Each row is a point. To make a cloud, some directions were put in groups of two or more. Within a group, all points are equally far from the middle, so they leave a hole (a ring in 2 directions, a hollow ball in 3). The other directions are filled evenly. Then the cloud was stretched, turned, moved and blurred a little. Count the holes, and give their numbers of directions, smallest first.

Cloud (13 x 2):
[[-1.18 -1.93]
 [-0.89 -1.51]
 [-4.18  0.97]
 [ 2.69  0.03]
 [-1.48  2.95]
 [ 2.33 -2.91]
 [ 0.47 -2.00]
 [ 2.63 -2.49]
 [-2.28 -0.56]
 [ 0.95 -2.22]
 [ 2.18 -0.34]
 [-1.78 -1.27]
 [ 3.15 -1.01]]
Holes: 0

Cloud, 20 rows:
[[ 0.44 -4.38  1.35]
 [ 2.26  0.92  0.65]
 [ 2.80 -1.49  0.30]
 [ 1.61 -4.23 -2.54]
 [-0.51 -1.87  1.52]
 [ 1.04 -0.12 -2.10]
 [-1.38 -3.64  0.12]
 [ 1.81  0.28 -1.57]
 [ 2.77  1.42 -1.68]
 [ 1.16 -4.58  2.34]
 [ 0.25 -4.35 -1.29]
 [-2.82 -2.71 -0.08]
 [ 1.39 -3.29  0.00]
 [-1.58 -0.39  1.29]
 [ 1.13 -2.11 -0.70]
 [ 3.54 -0.69  0.15]
 [ 0.90  0.52 -1.31]
 [-1.70 -1.94 -2.55]
 [-2.65 -2.40 -2.97]
 [-0.20  1.23 -0.54]]
Holes: 0

Cloud:
[[ 1.11  2.05  1.20 -3.63]
 [ 2.29  0.12  2.59 -1.23]
 [-2.86 -0.76 -0.88 -5.37]
 [-0.56  0.89 -0.80 -4.50]
 [-2.43 -1.88 -0.81  1.81]
 [-2.59 -0.91  2.06  0.47]
 [-1.50  1.39 -1.11  2.20]
 [ 2.51 -0.01  2.58  1.02]
 [ 0.85  2.45 -1.46 -2.48]
 [ 0.44  1.10 -2.16 -0.01]
 [-2.69  1.16 -1.88  0.95]
 [-0.79  1.65  1.82  3.54]
 [-1.56  0.41  2.68 -0.66]
 [ 0.31 -2.51 -3.63 -1.97]
 [-1.12  3.52  0.18 -3.24]
 [-0.66 -3.24 -2.51  0.45]
 [-1.39  0.91  2.63 -1.45]
 [ 1.54 -2.23 -1.29  1.56]
 [-1.81  2.87  3.67  0.92]
 [-2.69 -3.86 -2.19  0.61]
 [-0.73 -2.22  1.70 -1.36]
 [ 0.77 -0.37  2.42 -1.11]
 [-3.49 -0.66  1.03 -4.04]
 [-3.00 -1.18  1.75 -2.48]
 [ 0.95  0.87 -2.30 -0.54]
 [ 1.16 -2.57  1.17 -3.58]
 [ 0.33 -2.97  1.41 -1.30]
 [-0.77 -0.58 -0.59  2.37]]
Holes: 1 (2)

Cloud (55 x 6):
[[-3.79 -1.13 -1.25  1.44 -2.46 -2.20]
 [-1.87 -2.05 -1.74  3.09 -0.70 -2.98]
 [-4.25 -0.10 -2.63 -3.46 -2.53  1.10]
 [ 0.43 -2.02 -0.63  2.70  2.44 -2.04]
 [ 0.63 -1.00  0.35  4.77 -3.90 -1.95]
 [-2.76  1.41 -1.93  0.63  2.52 -0.64]
 [-2.11 -3.14 -0.40  0.34 -3.14 -1.34]
 [-4.24 -0.82 -3.12 -3.18 -0.94  0.64]
 [-3.92 -0.10 -1.47  2.46 -0.50 -1.15]
 [-1.04  3.58 -0.36  0.68  1.11 -2.60]
 [ 2.49 -2.95  1.05  1.48  0.09  1.20]
 [-0.05  1.46  2.24  4.54 -2.96 -0.41]
 [ 2.35  1.74  0.62  0.36 -1.80 -0.11]
 [-0.31  4.16 -1.02  2.17 -2.49  0.88]
 [-1.03  2.79 -1.14  1.18 -3.17 -1.62]
 [ 2.25  3.64 -0.35  0.39  0.58  0.16]
 [-3.09  0.23 -2.65 -3.84 -2.44  1.07]
 [-1.80 -0.26 -0.39 -1.14 -3.74  1.74]
 [ 1.16  0.68 -0.35  0.14  1.78 -2.02]
 [-1.23  2.81 -2.43  3.24 -1.07 -0.98]
 [-3.52  0.35 -1.51 -1.55 -3.61 -0.53]
 [-1.79  3.66 -0.15  2.17 -0.78  1.67]
 [-1.57  1.39  1.62  0.30  1.26 -2.85]
 [-2.65  0.93 -1.77  2.05  0.16 -3.49]
 [ 1.57 -0.50 -1.18 -1.87 -0.29 -0.06]
 [-3.09  3.02 -2.44  0.70  1.46  1.13]
 [-4.31  3.31 -1.07  0.59  1.36 -2.92]
 [-2.77 -1.15 -1.50  2.12 -1.81  0.31]
 [ 1.18 -2.90  0.39 -0.54 -0.23  0.31]
 [ 1.98  3.47  0.28  3.29 -0.10 -1.73]
 [ 0.51  1.77 -0.18  3.32 -3.14 -1.97]
 [-2.92 -1.10 -1.61 -1.81 -1.98 -1.49]
 [-0.60  0.33 -0.73  5.06 -0.79 -2.50]
 [-4.06  0.17 -2.88 -3.01 -1.07  2.66]
 [-1.21  0.89 -2.45 -2.15 -3.31 -0.19]
 [-1.25 -2.23 -0.60  1.53  1.97 -1.08]
 [-1.44 -1.62 -1.63  2.03  0.35  0.41]
 [-2.54 -0.61 -1.08  3.36  0.28 -1.39]
 [-0.54  0.70  0.44 -2.00 -0.87 -0.37]
 [-2.71  3.77 -0.10  2.00 -2.60  1.10]
 [-1.18 -4.24 -0.78  1.39 -2.87 -1.54]
 [-0.86 -0.36  0.41 -0.83 -1.38 -2.20]
 [-3.06  2.16 -0.96  1.89 -0.22 -3.49]
 [-0.84 -1.62 -0.44  5.05  0.10 -2.37]
 [ 1.07  3.74 -1.24  2.35  1.90 -1.11]
 [-0.42  1.70 -2.00 -1.04 -1.61 -2.24]
 [ 0.07  2.52  2.04  2.34  1.22 -2.41]
 [-1.87 -0.09 -2.22  1.77 -1.34 -3.49]
 [-0.63  1.81 -3.35  1.16  1.67 -3.01]
 [ 0.71  1.33  2.07  5.44 -1.94 -0.60]
 [-0.63 -1.31 -1.01  3.64 -3.54 -0.99]
 [ 1.28 -0.72 -1.66  0.88  0.52  2.18]
 [-0.72 -0.64  1.82  1.60 -2.94  2.20]
 [ 2.34  1.14  0.15 -0.42 -1.95  1.13]
 [ 1.83 -1.13  1.80  1.58 -0.78  1.96]]
Holes: 1 (4)
